Each row of a before or after table is a point. The points were changed in one or more steps. Then noise was added and the rows were shuffled. The steps act on how far a point lies along the listed directions, d1 being the first. Name the steps. A step turns or swaps two directions, mirrors them in a line or flattens them onto one, adds a multiple of one to another, or multiplies one. Angles are multiples of 10 degrees, from the lower direction toward the higher: turns from -170 to 170, lines from 10 to 170 but not 90. Use the fewest steps. Two steps may share a direction if one is a turn and the other turns, adds or multiplies; they go together, in the order done. Otherwise the lowest direction goes first.

Directions:
(1): [-1.1 -4.2]
(2): [ 4.2 -1.1]
Before (8 x 2):
[[ 3.5  0.7]
 [ 7.5 -3.9]
 [ 3.8  0.1]
 [ 1.5  3.7]
 [ 2.0  7.0]
 [ 2.3  0.3]
 [-9.1 -3.8]
 [ 1.8  3.2]]
After (8 x 2):
[[ 0.1  0.1]
 [-0.4 -0.2]
 [ 0.4  0.1]
 [-0.1  0.1]
 [-0.1  0.0]
 [ 0.1  0.6]
 [ 0.1  0.1]
 [-0.2  0.0]]
Steps: multiply d1 by 0; multiply d2 by 0

Directions:
(1): [ 0.5 -0.4 -4.8 -0.8  5.6 -1.3]
(2): [-3.4 -5.0  0.1  0.6  1.1  4.4]
(3): [-0.1 -3.2  3.9  2.2  2.3 -4.7]
(4): [ 5.7 -3.0 -1.8  3.0 -1.6  1.0]
(5): [-3.3  1.5 -2.8  5.7 -1.5 -1.3]
Before:
[[-1.3 -1.3  1.9 -0.2  2.2 -2.4]
 [ 4.6  3.4 -0.6 -2.3  1.5  0.1]
 [ 2.6  3.1 -0.6 -3.8  1.0 -0.5]
 [ 4.2  1.2  2.4 -3.1 -3.2  0.4]
 [-1.6  2.0 -1.2 -1.3 -0.5 -1.4]
 [-0.7  1.5 -1.5  1.0  2.8 -6.8]
 [-0.5  2.0  1.1  6.0  3.4 -8.0]
 [ 2.6 -1.6  0.2 -2.8  0.1  0.9]
 [-8.7 -0.9  7.6 -2.3 -2.5  0.5]
 [ 0.7  0.7  2.7 -1.4  5.0 -3.5]
 [ 2.8  0.5  4.6 -0.3 -1.1 -3.4]
 [-4.4 -0.1  2.9  0.7  5.3 -7.6]]
After, 12 rows:
[[-2.5 -1.4  0.6 -2.3  3.8 -0.9]
 [-1.1 -0.1 -0.1 -3.9  0.0  5.0]
 [-1.1 -1.5 -4.2 -2.8  3.3  3.2]
 [ 0.0  0.8  5.6 -3.7  0.9  1.3]
 [-3.4  1.0  0.1 -0.6  0.0 -1.6]
 [ 0.5  1.4  2.2 -2.6 -1.5  0.4]
 [-4.0 -1.1  6.6 -1.5 -2.2  0.1]
 [-4.0  1.0  7.7  0.0 -4.9  3.7]
 [ 1.7 -2.2 -0.7 -2.1  1.9  0.3]
 [-2.0 -2.8  1.5 -0.9  5.0  0.5]
 [ 1.9  9.7 -3.7 -4.7 -2.7 -1.5]
 [-1.7  3.5  7.6 -5.1 -4.1 -0.1]]
Steps: turn d1 and d3 by 110 degrees; turn d1 and d5 by 40 degrees; mirror d2 and d4 in the line at 70 degrees

Directions:
(1): [ 5.8  1.4 -2.7  2.0 -2.1  5.0 -2.6 -0.4 -2.7  4.0  0.0]
(2): [-3.8 -3.2 -3.7  1.1 -0.5 -1.8 -3.1 -6.6 -0.6  2.6 -1.5]
(3): [ 2.4  1.1 -5.4 -2.4  0.0  1.7  3.9 -2.6  4.1 -3.3 -3.2]
(4): [ 1.6 -4.3  2.7  1.5 -5.4 -0.6  0.2  0.6 -1.9 -3.0 -5.7]
(5): [-1.2  1.9 -1.4 -6.5 -0.8 -1.4  2.2  0.6 -6.6  1.7 -1.7]
(6): [ 4.4 -6.6 -0.4 -3.3  4.9 -0.7 -1.6  0.4 -0.9 -0.9  1.4]
Before, 12 rows:
[[-0.7  0.2 -4.8  5.3 -1.4 -0.7 -3.0 -4.8  6.6  1.5  1.5]
 [ 0.9  2.8 -5.7  2.7 -4.0  0.6 -0.7 -4.6  1.7 -1.8 -3.9]
 [ 3.5 -6.8 -4.6  0.2  3.0 -3.7 -3.4 -2.5 -1.6  0.0 -0.4]
 [ 2.4 -4.5 -5.9 -3.0  4.8 -0.9  0.3 -3.4  2.5 -2.8 -1.8]
 [-1.2  6.3  1.2  0.9 -0.9  1.5  4.6 -0.1  1.0 -1.5 -1.1]
 [ 6.2  1.7 -1.7  3.7 -6.2  4.3  1.7 -1.0  1.8 -4.5 -6.2]
 [ 0.3  0.6 -0.1  1.3  2.7  0.0 -4.1 -1.9 -1.8  2.8  3.8]
 [-0.2 -3.5  2.0 -3.7  9.2 -2.5  1.5  3.7  3.9 -2.9  3.4]
 [-3.2  1.9  1.5 -4.5  0.0 -1.3  5.2  1.7 -2.3  0.0 -0.8]
 [-1.6  7.4 -3.5  0.9 -1.2  0.9 -1.1  0.3  1.5  4.0  2.1]
 [ 1.0  0.2 -0.6  0.3 -2.5  2.0  1.2 -0.3 -1.0  0.7 -2.0]
 [-2.4 -7.2  4.3  1.4  6.4 -2.3 -4.7 -1.8  2.9 -0.8  4.0]]
After:
[[ 1.7 -2.9  1.7  2.6 -2.7 -0.2 -2.7 -1.6 -2.3  0.0 -2.4]
 [-1.1  3.3  3.8 -1.0  1.4 -0.6  1.9  2.2 -3.8  0.2  0.7]
 [-4.3 -1.2  0.7  3.2  4.8 -2.2 -4.5 -0.5 -0.2  4.0  4.4]
 [-0.7  2.5 -3.3  1.0  2.2 -0.6 -4.5 -2.6 -0.6  3.8  3.9]
 [-0.9 -6.9  3.2  3.1  0.9 -1.3 -0.8 -3.3  6.0 -5.0 -2.9]
 [ 4.7  6.5 -5.5 -0.4  5.2  4.3  0.1 -1.6  2.4  1.5  4.8]
 [-0.8 -4.5  0.3  5.0 -0.5 -3.5 -6.8 -1.9  1.3  3.8  3.7]
 [-3.0 -3.5  8.5  2.6  2.3 -3.9 -0.3  5.8  2.7 -2.4  1.0]
 [-3.6  2.2  1.9 -3.6 -0.5 -1.6  4.7  1.7 -2.5  0.5 -0.3]
 [-0.5  0.1  3.0  1.5 -3.2 -1.9 -5.1  2.9 -5.7  4.5 -0.1]
 [ 0.2  1.4 -2.2 -0.6  0.2  2.5  1.3 -1.0  0.0  1.8  0.0]
 [ 0.4 -2.5 -4.3  3.5  0.9 -2.0 -2.3 -3.0  1.3  1.0  0.3]]
Steps: turn d3 and d4 by -120 degrees; multiply d3 by 1.6; flatten d5 and d6 onto the line at 160 degrees

Directions:
(1): [ 0.5 -1.8 -2.0  3.0 -1.8  4.6  2.1  5.0  1.7 -2.6  0.0  7.1 -3.5  0.7
  1.6 -3.3  3.7 -1.1]
(2): [-1.9 -2.5 -4.3  0.3 -1.7 -0.9  1.9  0.5 -2.3  6.5 -3.8  1.4 -1.0 -5.9
 -3.5 -1.4 -2.5 -4.0]
(3): [-0.4 -0.1  7.6  2.2  0.8  2.2  7.6  0.3 -1.2  0.9 -0.9 -4.7 -0.4 -1.8
  0.1 -2.6  2.8 -1.6]
(4): [-4.4 -1.8  1.5 -1.6  0.3 -2.3 -2.8  4.1 -2.1 -3.0 -1.6 -3.2 -7.3 -2.5
  4.7 -0.2 -2.7  0.9]
Before (8 x 18):
[[  1.3   0.7   3.7   2.7  -0.8   1.5   5.2  -2.8   0.7   3.4   2.5  -2.3
    5.3   2.1  -0.8  -1.8   1.3   0.1]
 [ -1.1   0.3   5.9  -0.9   2.4  -3.7   3.9  -0.5  -2.4  -0.1  -1.2  -8.3
   -1.3  -3.0   1.7   0.6  -2.9   1.0]
 [  1.0  -2.0 -13.0   0.5  -3.1  -0.2  -4.9   1.7   0.0   3.2  -1.2   8.8
    0.8   1.0  -4.4  -0.7  -1.7  -2.5]
 [ -2.0  -2.2   1.9   0.6  -1.7  -0.5  -2.8   5.2  -1.3  -3.7   0.3  -1.3
   -7.6  -1.2   3.7  -1.9  -1.0  -0.5]
 [  0.3   0.0   2.4   2.6  -0.2   1.2   3.7  -3.3  -2.2   1.6  -0.2  -3.9
    0.2  -3.9  -3.4  -0.6   2.8   1.5]
 [ -2.3   0.0   4.4   0.2   0.8   1.9   4.8   3.2  -1.3   0.0  -2.9  -3.7
   -6.0  -2.5   2.8  -3.7   0.5  -4.0]
 [  2.1  -0.8  -9.1  -0.5  -1.1   2.0  -5.6   0.8   1.7  -0.3   0.5  10.5
    3.4   3.5  -1.9  -1.0  -0.9  -0.7]
 [ -2.6  -0.3   3.8   2.0   0.9  -0.8   1.0   2.9  -0.8  -2.9   1.3  -2.7
   -3.1  -2.3   1.9   0.2  -0.2   1.4]]
After:
[[ -0.1  -1.5  -5.5   2.2  -1.9   1.7  -2.2   0.7  -0.8  -1.1   0.1   4.0
   -3.4  -2.5  -1.7  -0.4   2.0   2.2]
 [ -0.3   1.8  -4.3  -3.1   0.8  -0.7  -7.2   1.7   1.9  -4.5   0.8   2.3
   -3.9   3.5   4.3   1.1  -2.1   0.5]
 [ -1.7   0.1   4.8  -2.1   2.1  -2.5   3.0  -4.4  -4.3   6.3  -2.8  -8.0
    5.1  -3.3  -3.8  -0.9  -3.4  -2.8]
 [  1.3   1.5   3.4  -1.2   0.1  -2.2  -5.7  -0.1   0.4  -5.3   3.9  -3.6
   -1.4   3.8   2.9   1.6  -0.8   3.0]
 [  2.0  -0.7  -1.8   1.8  -0.1   2.0   0.6   5.2   2.5  -6.2   1.5   5.7
   -4.0   2.5   4.3  -1.5   1.8   2.0]
 [ -0.2   1.0  -0.4   1.4   0.6  -0.5  -3.0   1.6   1.7  -4.6   3.7   1.5
   -0.3   1.7   1.5   2.1   0.3   3.2]
 [  0.2  -1.9  -6.0   2.3  -3.5   1.2   0.2   0.6   1.2   4.0   1.1   5.8
    1.9   0.5  -1.0  -2.0  -1.0  -1.0]
 [ -3.8  -1.0   3.6  -1.1   0.9  -4.7   2.9  -1.5  -6.0   5.8  -3.9 -11.4
   -0.8  -4.7  -2.8  -0.7  -3.9  -2.9]]
Steps: turn d1 and d3 by -150 degrees; turn d2 and d4 by 60 degrees
